Each row of a before or after table is a point. The points were changed in one or more steps. Then noise was added and the rows were shuffled. The steps act on columns, c1 being the first. What was done? A step turns or swaps two columns, mirrors them in a line or flattens them onto one, adds a multiple of one to another, or multiplies or shifts one. Angles are multiples of 10 degrees, from the lower column toward the higher: turns from -170 to 170, lines from 10 to 170 but not 90. Use the fewest steps. Two steps may share a column if one is a turn and the other turns, adds or multiplies; they go together, in the order done. Otherwise the lowest column goes first.
In the rows, 128 means zero.

Before, 9 rows:
[[155 110 101]
 [ 96  97 174]
 [175 148 139]
 [135 143 136]
 [158  98 117]
 [132  90 194]
 [132 138 126]
 [181 115 167]
 [112  86 158]]
After, 9 rows:
[[ 73  96 134]
 [ 95  88 135]
 [167 109 128]
 [159  95 145]
 [131 115 195]
 [125 145 137]
 [150 147 173]
 [ 80  87 172]
 [132 140 131]]
Steps: turn c1 and c3 by 50 degrees

Before:
[[156 150 120 167  95  91]
 [108  85 123 143 140 141]
 [101 174 121 167 139 145]
 [108  83 179 129 150 152]
 [231  95 137 155 154 105]
 [110 171  93 130 152 156]
 [110 160 113 139 146 156]
 [103 178 106 133 140 139]
 [118 136 108 134 141 104]
 [116 167 121 128 102 130]
 [116 170 174 160 100  58]]
After:
[[105 180 128 135 142 100]
 [107  85 119 144 138 116]
 [117 135 160 136 140 120]
 [107  83  83 130 151 160]
 [116 167 128 129 104 123]
 [102 175 117 164 138 112]
 [110 171 121 130 151  83]
 [110 161 111 138 146 103]
 [116 168 165 159 101 203]
 [155 150 164 169  95 133]
 [232  92 144 156 154 148]]
Steps: turn c3 and c6 by 120 degrees

Before (14 x 9):
[[140 126 116 142 122 139 123 136 115]
 [163 112 137 141 119 127 136 134 141]
 [136 119 138 123  99 141 132 128 136]
 [124 115 142 144 101 132 129 141 138]
 [130 131 142 110 118 133 141 140 110]
 [130 126 136 105 107   7 138 138 133]
 [128 108 113 137 108 136 126  96 122]
 [121 123 141 148 120 138 151 100 110]
 [137 169 100 139 115 131 154 132 139]
 [141 161 139 126 128 128 125 131 138]
 [144 127 137 117 118 142 136 123 140]
 [146 152 142 141 105 137 133 123  81]
 [128 104 137 130 130 128 132 136 131]
 [165 101 120 144 109 129 148 142 123]]
After (14 x 9):
[[ 91 125 132 143 118 126 136 138 142]
 [126 131 133 107 119 133 139 145 109]
 [127 128 131 103 108   7 138 149 134]
 [118 124 132 122 100 140 133 143 137]
 [133 122 132 148 121 137 151 104 110]
 [127 113 133 143 101 132 129 152 139]
 [114 133 130 117 118 142 137 127 140]
 [119 156 134 143 104 137 133 135  81]
 [122 110 123 138 108 136 126 107 123]
 [128 163 134 127 129 129 124 131 138]
 [114 130 123 146 123 139 124 140 114]
 [132 167 118 137 115 132 154 138 138]
 [ 84 116 126 145 109 128 147 152 123]
 [120 104 133 130 129 127 132 136 131]]
Steps: mirror c1 and c2 in the line at 80 degrees; multiply c3 by 0.4; add -0.5 times c5 to c8

Before:
[[130 122 111  98 176 134 189 126 174 164 120 132]
 [118  91 133  66 114 121 121 113 150 138 168 114]
 [116  98 145 133 155 136 108 133 177 175 161 140]
 [106 116 193  86 147 100 124 108 181 157 155 120]
 [139  76 132 166 161 110 111 145 222  78  91 106]
 [107  88 157 144 134 154 188 122 165 165 162 158]
 [103 103  83  99 154  47 158  97 162 110 138  80]
 [110  84 107 123 135  92 161 126 187 168 103 123]
 [140 130  75 130 125 107 162 170 203 144 133 120]
 [ 73 136 137  81 108 163 117 140 144 148 173 123]
 [139 108 137 120 142 108 151 118 111 146 118 101]
 [124 120 104 105 115 116 130  95 152 140 141  63]]
After (12 x 12):
[[141 130 103 138 128 112 132  94 151 150 142  61]
 [115 128 191 148 100  97 124 108 180 175 155 120]
 [146 129 133 125 124 120 119 113 149 190 168 117]
 [ 86 129 111 159 114 134 190 126 174 166 118 131]
 [166 128 137 142  85 164 117 144 145 176 176 126]
 [111 128  85 106  98  48 160  98 164 156 137  81]
 [126 129 157 168 105 155 188 122 164 118 162 160]
 [111 127 136 143 132 110 150 119 113 138 117 103]
 [106 127 147 173 107 136 105 134 179 132 163 137]
 [ 93 128 130  83 126 113 109 143 222  80  90 107]
 [127 127 106 168 107  94 162 128 187 141 101 124]
 [126 127  74 143 141 106 162 171 204 128 133 122]]
Steps: turn c1 and c5 by 110 degrees; multiply c2 by 0; turn c4 and c10 by -80 degrees

Before, 8 rows:
[[ 85 119  67 107 115  93 126  82 132 118 154 136 107  96 157 114 128 133]
 [147 116 134 113 110 152 125 156  97 102 152 143 114 134 145 128 125 132]
 [156 139 119 157 110 147 117 138 124 126 154 101 134 105 147 166 135 114]
 [157 116 106 125 130 120 121 168 126 127 116 143 148  99 152 116 137 111]
 [160 117 136  99 130 145 124 131 131 146 140 150  84 153 158 127 124 132]
 [126 119 136 146 149 157 114 128 144 133 140 120 158 103 108 167 125  92]
 [141 102 127 127 110 157 105  99 134 127 135 148 163 163 135 112 135 133]
 [ 35 141 129 127 152 150  58 134 128 163 107 126  92 105  78 170 142 144]]
After:
[[ 73  68  65 108 114  94 126  82 122 118 154 107 135  96 157 114 130 126]
 [145  52 126 128 110 156 104  98 120 127 136 164 147 162 135 112 136 129]
 [165  90 119 157 110 147 115 138 142 127 154 134 101 105 147 166 135 137]
 [  6  91 130 126 152 151  58 134 118 164 107  92 126 105  76 171 142 116]
 [152  66 133 112 113 151 125 156 150 102 153 114 143 135 145 128 125 105]
 [124  69 136 145 149 157 113 128 138 132 141 158 120 103 108 165 125 166]
 [169  67 136  99 130 146 124 130 123 146 141  84 151 153 158 128 123 126]
 [167  66 107 124 130 120 119 169 141 127 115 149 143  99 152 116 137 139]]
Steps: multiply c1 by 1.3; shift c2 by -50; turn c9 and c18 by 140 degrees; swap c12 and c13
